Each row of a before or after table is a point. The points were changed in one or more steps. Then noise was added and the rows were shuffled. The steps act on columns, c1 being the first. What was done? A step turns or swaps two columns, mirrors them in a line or flattens them onto one, adds a multiple of one to another, or multiplies or shifts one. Angles are multiples of 10 degrees, from the lower column toward the higher: turns from -170 to 170, lines from 10 to 170 but not 90. Use the fewest steps. Two steps may share a column if one is a turn and the other turns, adds or multiplies; they go together, in the order done. Otherwise the lowest column goes first.

Before (14 x 2):
-31  -42
44  22
62  16
54  47
-34  -9
-28  -40
49  -12
12  36
24  36
44  36
-38  -66
-46  -15
-63  0
-62  -43
After (14 x 2):
-24  2
63  3
-51  2
-19  -1
-36  -2
60  -3
55  -2
25  -5
33  -2
-31  0
72  1
-18  -4
60  2
-54  1
Steps: shift c1 by 10; multiply c2 by 0

Before (8 x 6):
0  -22  32  -90  81  17
30  -52  53  27  20  -24
-47  19  65  -43  33  -24
56  20  -10  -57  -28  14
-26  -26  34  -29  -10  11
-32  -3  -12  61  68  -32
49  60  -69  32  0  49
50  -26  90  5  -42  30
After (8 x 6):
30  20  -26  51  -55  -51
59  12  -3  -113  34  16
-24  21  -37  -62  -14  -11
-44  -42  -34  -90  -8  -58
48  -36  24  68  44  84
49  51  -93  10  5  -37
-1  -48  -35  -180  -70  -8
-31  -51  28  122  -46  -22
Steps: turn c2 and c5 by 130 degrees; mirror c3 and c6 in the line at 110 degrees; multiply c4 by 2

Before (14 x 11):
-97  75  3  4  14  -20  16  61  9  -11  -24
-24  -80  40  -5  66  -92  -59  -52  13  6  7
-82  48  23  62  21  37  32  -12  14  33  -42
8  -58  -4  13  16  -40  -51  -21  57  -44  73
-42  -3  -36  -35  -51  64  46  50  -70  5  51
-53  60  17  23  -10  -55  64  -33  -13  19  -39
-12  -92  -35  67  49  -77  -21  -16  3  2  71
-49  24  20  13  32  -22  84  35  44  49  -23
15  -45  -16  6  30  -79  -108  -1  15  52  41
-19  56  45  8  -6  39  36  48  -35  3  89
8  -8  -16  -30  41  67  34  18  -18  -22  79
-58  -10  37  8  -6  34  31  74  -42  -6  47
1  10  7  57  32  -17  37  44  -28  -15  -52
7  -70  18  4  -39  -44  -57  6  26  13  31
After (14 x 11):
11  -11  -4  14  16  -40  -74  57  62  -42  73
17  5  -17  12  27  -76  -84  43  14  51  43
-22  -37  39  -2  64  -89  -57  86  16  7  7
-43  54  -33  -40  -50  68  45  -4  -70  6  50
-14  -3  -35  69  49  -77  -20  93  -4  7  73
6  16  -18  -34  41  67  20  6  -17  -26  80
-94  48  4  5  14  -21  13  -87  9  -14  -28
-60  79  37  5  -5  36  23  -5  -43  -11  44
8  18  22  2  -39  -42  -53  72  23  13  34
3  43  9  56  32  -14  32  -20  -27  -11  -51
-21  36  50  4  -9  40  34  -59  -36  7  88
-52  -44  10  25  -11  -54  73  -52  -17  20  -46
-79  -21  24  64  21  34  53  -48  16  34  -44
-41  29  18  10  33  -25  108  -31  39  52  -21
Steps: turn c2 and c8 by -100 degrees; add 0.5 times c10 to c7

Before (10 x 20):
23  -26  0  33  30  47  -54  -28  -51  5  -16  -66  -28  32  49  -9  3  19  22  33
-12  -11  -31  57  7  -9  -17  -18  -50  -32  -37  -58  -25  32  -1  -10  -4  -75  -21  69
26  41  -22  -47  63  12  139  -40  -41  15  -50  -8  -22  -1  40  -24  -6  36  108  -6
47  43  -19  -66  57  6  112  -21  -30  -38  -37  -56  21  8  -59  -28  108  34  -20  73
-29  -7  -10  -40  17  49  -29  -31  -36  27  -28  27  -12  12  40  -10  2  -36  25  -39
-30  8  223  -67  0  -24  -1  -32  -14  -17  75  120  40  -13  -2  5  49  35  -26  30
23  -18  -29  -1  14  -24  -38  -36  0  12  -26  99  19  -3  25  20  -3  -3  -17  61
36  -15  3  11  9  -10  -43  -28  49  9  -26  -31  -29  4  2  -5  -4  4  13  -28
29  -5  -22  -48  8  22  -24  -40  -29  18  88  -11  75  23  -63  -31  66  13  53  69
42  -14  53  -51  18  -14  -50  26  71  5  28  -16  3  -82  47  -22  11  31  30  45
After (10 x 20):
-24  41  -23  -47  6  13  138  -38  -50  14  -49  -9  -20  -1  42  -21  53  37  42  20
-61  -26  2  31  10  46  -57  -30  -53  5  -15  -67  -24  30  51  -9  10  18  11  -8
-134  42  -17  -66  8  5  111  -19  -40  -37  -37  -57  19  6  -60  -24  54  31  42  -27
-90  -15  -30  -2  -1  -23  -38  -37  -3  12  -26  98  17  -3  24  19  -9  0  -5  -30
-15  -16  -1  11  -8  -9  -44  -31  48  8  -24  -32  -32  3  2  -6  4  7  4  46
77  -6  -11  -39  8  47  -29  -30  -41  28  -27  28  -13  11  39  -11  13  -36  11  10
-108  -2  -22  -46  5  23  -22  -43  -33  17  87  -11  75  23  -63  -30  64  11  56  -34
-56  -10  -31  57  9  -9  -20  -17  -52  -33  -35  -59  -25  30  1  -9  -13  -75  -8  -58
-97  -14  52  -50  -13  -14  -49  25  67  4  29  -17  5  -82  48  -23  22  33  17  -8
6  9  222  -66  1  -23  0  -34  -14  -17  75  120  39  -13  -3  8  16  34  13  -42
Steps: turn c1 and c20 by 140 degrees; multiply c1 by 1.6; flatten c5 and c9 onto the line at 100 degrees; flatten c17 and c19 onto the line at 40 degrees

Before (12 x 48):
32  -18  -99  70  13  -3  77  40  36  -19  0  -17  -4  3  17  -10  -27  30  14  -45  -12  -26  0  -24  80  6  86  5  -7  -7  -63  51  -36  -58  22  7  -10  48  12  -33  -7  -14  32  -7  -13  33  -51  -5
57  5  -79  88  -83  52  -25  -14  14  -24  -80  -60  20  -4  21  26  -73  -17  -1  77  -17  30  6  -46  32  -35  -19  113  -17  13  30  -14  -50  0  48  -52  -64  -64  -34  20  5  3  18  54  -7  -17  12  1
-75  86  3  64  -53  60  105  -45  -2  27  7  103  24  34  10  -80  -38  38  27  10  -8  75  -103  13  48  19  19  -33  22  -21  31  40  -12  39  61  28  25  -48  15  -36  -20  -56  -31  -102  31  29  -16  13
-53  -14  35  71  -14  -16  -25  29  -92  -35  -53  -29  14  19  43  -11  -38  -63  51  92  -69  -15  -9  29  -15  39  41  102  9  -36  34  -25  -52  12  -105  -92  -46  -9  25  15  50  -46  38  -33  -3  25  -27  -26
-18  43  8  -18  -74  -66  -5  36  -52  -48  -52  45  43  -37  38  -88  33  47  33  -17  10  -47  -21  58  77  41  -19  29  38  46  -30  -6  81  -3  -65  30  57  2  38  21  23  17  -8  26  41  -30  5  29
-32  64  33  89  -101  -13  55  57  -28  25  15  -3  36  -70  -6  67  -59  -22  9  -31  1  51  -19  -122  25  -86  99  48  -46  -28  56  -39  -39  26  -60  -91  -52  -69  -41  14  -15  50  -11  -41  34  -39  -40  52
-30  -25  -40  12  2  -1  8  -51  -4  14  23  54  48  13  31  2  -37  44  -91  74  -13  -7  -29  10  8  1  -34  65  114  20  -53  -4  45  0  3  -54  -7  -22  25  66  18  79  23  -21  85  -47  -27  71
56  -37  -23  52  -43  100  -45  -11  22  -35  19  -79  -99  -13  -83  -55  -18  -30  -10  30  -11  13  13  -31  13  -69  15  -25  -6  -24  -71  5  -87  22  -58  -22  9  46  -99  -47  27  38  -29  46  63  -26  -27  53
-6  -57  -29  109  -44  -39  -7  0  -36  -47  -28  -9  32  -8  -35  10  38  27  48  13  7  -35  99  -8  50  31  -12  26  -8  34  -40  4  -41  29  -46  -39  -15  -62  -40  7  -28  37  -12  -101  -21  11  26  -47
34  -12  23  45  3  40  -38  -27  -61  28  32  -16  36  -46  -7  -33  -12  36  67  -53  -32  43  4  -20  62  -48  39  25  -15  -29  21  -11  -7  13  -8  -15  -52  -40  -68  5  -44  1  35  -33  -2  9  -21  -62
31  83  -15  21  -25  11  19  6  94  -50  28  101  25  -26  14  25  7  -47  25  5  -18  -5  -27  39  24  -51  85  43  -18  64  6  5  -30  -82  30  -17  -69  32  -16  13  -13  -45  -54  33  29  -1  -5  29
30  -54  8  -14  3  -53  83  -31  -25  32  33  -3  -67  41  25  20  -24  72  18  4  -22  -49  18  -65  72  47  -18  81  21  -47  20  21  -42  -70  -11  79  -44  -55  -88  -34  -35  46  -20  -47  55  6  -45  42
After (12 x 48):
54  -34  -25  53  -44  99  70  -10  24  -32  78  -55  -96  -10  -80  -58  -20  -22  -9  25  -14  12  11  -30  12  72  -88  -23  -8  -23  -71  5  13  23  -58  -23  10  44  -95  -49  33  39  -25  50  69  -29  -22  52
-78  83  0  62  -51  60  -79  -47  0  26  67  123  24  33  9  -77  -38  38  27  8  -10  74  -106  12  49  -5  -11  -33  20  -19  34  40  18  37  60  27  25  -51  17  -34  -22  -53  -30  -102  31  29  23  16
30  82  -16  25  -27  11  -95  6  94  -54  92  35  25  -26  14  21  9  -45  26  6  -17  0  -25  42  22  43  -29  43  -19  64  7  6  86  -79  31  -18  -71  34  -14  16  -12  -45  -53  30  27  -2  -31  28
27  -57  8  -16  3  -53  21  -31  -24  34  93  83  -72  40  26  19  -25  70  17  5  -23  -47  16  -64  74  -5  -38  79  18  -46  19  24  -17  -72  -11  79  -46  -55  -84  -33  -33  46  -20  -48  57  8  65  41
58  6  -82  86  -80  49  54  -11  14  -24  -18  -34  20  0  27  32  -74  -16  -3  75  -19  31  7  -49  34  22  -51  112  -16  12  26  -15  -15  -3  50  -53  -67  -59  -32  18  5  1  20  55  -8  -15  -31  -1
-7  -59  -28  112  -43  -41  9  3  -37  -52  24  -11  33  -5  -30  11  39  28  48  14  7  -37  95  -8  54  -39  -41  26  -8  34  -36  4  -15  30  -44  -38  -16  -61  -43  6  -28  38  -15  -99  -23  11  -3  -50
32  -21  -100  68  15  -8  30  37  36  -19  56  73  -8  4  16  -13  -24  31  11  -41  -15  -21  -2  -27  82  24  -37  5  -9  -7  -63  53  85  -60  20  9  -12  47  9  -32  -5  -11  31  -9  -15  35  47  -6
-52  -17  37  72  -14  -16  24  29  -91  -37  9  -30  13  17  44  -11  -38  -62  50  93  -68  -14  -12  26  -17  -13  -49  99  11  -37  37  -26  43  10  -102  -91  -45  -6  23  15  49  -45  34  -32  -3  27  48  -25
-15  45  6  -17  -74  -64  -49  37  -54  -49  11  1  40  -36  38  -92  32  49  33  -21  12  -44  -19  56  79  -33  80  27  39  46  -29  -6  -19  -3  -61  29  59  2  39  18  25  18  -8  22  42  -28  25  24
-31  65  30  90  -98  -12  12  56  -31  23  80  52  34  -69  -8  67  -60  -22  11  -32  1  53  -19  -123  24  92  -39  51  -44  -27  56  -39  102  26  -61  -91  -53  -70  -41  19  -17  53  -15  -44  32  -44  -26  56
32  -11  24  39  3  38  9  -26  -65  27  92  -41  36  -46  -9  -34  -16  36  68  -55  -32  41  5  -20  64  48  -7  25  -20  -29  23  -11  33  13  -10  -19  -52  -40  -67  8  -44  3  34  -31  -4  7  -16  -57
-29  -26  -39  12  3  1  -51  -49  -3  12  79  19  48  11  29  0  -41  44  -92  73  -11  -9  -31  10  8  17  47  65  113  24  -54  -4  -37  -4  4  -54  -6  -24  26  66  20  78  23  -23  84  -49  23  69
Steps: turn c7 and c12 by 80 degrees; shift c11 by 60; turn c26 and c47 by 140 degrees; swap c27 and c33
